Each point is reached from the start by the listed moves, each made 0, 1 or 2 times, or once backwards (-1), plus a little noise. Say if it took an odd or an even number of moves. Then give how often each move was made.

Moves:
(1): 0.054,-0.009,-0.029
(2): 0.002,0.044,0.002
Start: 0.004,-0.013,-0.016
Points:
0.001,-0.054,-0.019 => odd (0, -1)
0.007,0.032,-0.014 => odd (0, 1)
0.113,0.014,-0.074 => odd (2, 1)

Moves:
(1): 0.034,0.003,-0.004,-0.021,-0.028,0.002,0.006,-0.001,-0.005,-0.005,0.010
(2): -0.009,0.059,-0.010,0.017,-0.022,-0.010,-0.003,0.000,0.028,-0.020,0.013
(3): -0.004,-0.008,0.049,-0.019,0.000,0.012,-0.011,0.019,0.015,-0.015,0.001
(4): 0.014,0.006,0.019,0.030,-0.004,-0.015,-0.016,-0.004,0.003,0.003,0.004
(5): 0.019,0.025,0.004,-0.014,0.056,-0.008,0.010,-0.018,-0.009,0.000,-0.007
(6): 0.013,0.007,0.006,0.005,0.001,0.051,-0.004,-0.003,0.010,0.030,0.010
(7): -0.007,-0.014,0.023,0.005,-0.006,0.002,0.038,-0.017,0.007,0.013,0.012
(8): 0.003,-0.006,-0.002,0.011,0.005,0.001,0.021,0.034,0.023,0.006,-0.008
(9): 0.008,-0.025,-0.010,-0.010,0.011,-0.007,-0.006,-0.020,0.044,-0.015,0.018
Start: -0.028,-0.020,0.016,-0.033,-0.004,0.005,-0.023,-0.002,0.028,0.002,-0.034
Points:
0.031,-0.084,-0.034,-0.071,-0.099,0.014,-0.026,-0.038,-0.039,0.021,-0.015 => even (2, -1, -1, 0, -1, 0, 0, -1, 0)
0.042,0.073,-0.021,-0.026,0.014,0.019,0.011,0.002,0.213,-0.029,0.026 => odd (1, 2, 0, 0, 1, 1, 0, 2, 2)
0.047,0.120,-0.097,-0.056,-0.031,-0.091,-0.037,-0.041,0.076,-0.090,-0.002 => odd (2, 2, -1, 0, 1, -1, -1, 0, 1)
0.105,0.010,-0.005,-0.112,0.081,0.107,0.050,0.004,0.109,0.047,-0.011 => even (2, 0, 0, -1, 2, 2, 0, 2, 1)
-0.027,-0.055,-0.006,-0.014,0.043,0.105,-0.044,-0.062,-0.015,0.096,-0.029 => even (-1, -1, -1, 0, 0, 2, 0, -1, 0)
